Each point is reached from the start by the listed moves, each made 0, 1 or 2 times, or once backwards (-1), plus a little noise. Say if it took an odd or an even number of moves. Then give how often each move was made.
In the rows, 128 means zero.

Moves:
(1): [143 121 175 178 107  87]
(2): [124 138 122 104 130 120]
(3): [125 123 143 152  94 113]
Start: [127 144 144 122 123 121]
Points:
[ 98 162 116  77  79 117] -> odd (-1, 2, 2)
[140 117 226 244  31  57] -> even (1, -1, 2)
[112 164  76  25 181 170] -> odd (-1, 1, -1)

Moves:
(1): [124 127 119 126 123 117 133 126 131 137 123 137 119 108]
(2): [129 132 127 112 128 125 123 121 134 121 148 124 129 140]
(3): [123 107 129 125 128 132 120 119 132 110 119 137 122 132]
(4): [124 123 127 125 125 139 130 121 131 127 118 120 121 109]
(5): [134 140 147 136 120 125 130 119 112 123 131 124 135 133]
(6): [134 135 134 145 128 129 143 134 134 140 145 111 118 152]
(7): [132 140 146 138 121 128 141 135 133 129 121 121 136 126]
(8): [142 145 146 121 124 149 115 115 134 122 124 132 125 154]
(9): [115 125 131 135 134 140 137 138 131 129 148 127 113 141]
(10): [134 139 125 144 122 120 120 131 134 135 130 133 130 117]
(11): [123 123 122 131 124 129 130 133 124 111 126 130 122 133]
Start: [134 125 123 131 139 136 120 133 122 126 127 135 112 103]
Points:
[116 134 113 143 139 108 124 147 185 153 195 167  78 102] -> odd (2, 2, 1, -1, -1, 0, 1, 0, 2, 2, -1)
[146 140 169 138 136 210  86 105 147  91 127 139  89 164] -> odd (-1, 0, 1, 1, 0, 0, 0, 2, 1, 1, 0)
[120 161 169 172 116 117 174 152  88 165 104 121 134   7] -> even (1, -1, -1, 1, 2, -1, 2, -1, 1, 0, -1)
[146 124 129 185 110 156 124 117 123 106 120 129  56 138] -> even (1, -1, 1, 1, 1, 2, -1, 1, 0, 1, 2)
[140 139 117 121 127 107 134 122 104 136 133 107 137  58] -> even (0, 1, -1, 1, 1, 0, 0, -1, -1, 0, 0)
[133  93 159 119 116 160 147 106 147  72  91 102 103 109] -> odd (0, 1, 2, 2, 0, 1, 2, 0, -1, -1, 1)
[168 175 175  92 149 180  73  90 126 105 207 132 116 233] -> even (-1, 2, 0, -1, 1, 0, -1, 2, 1, 0, -1)
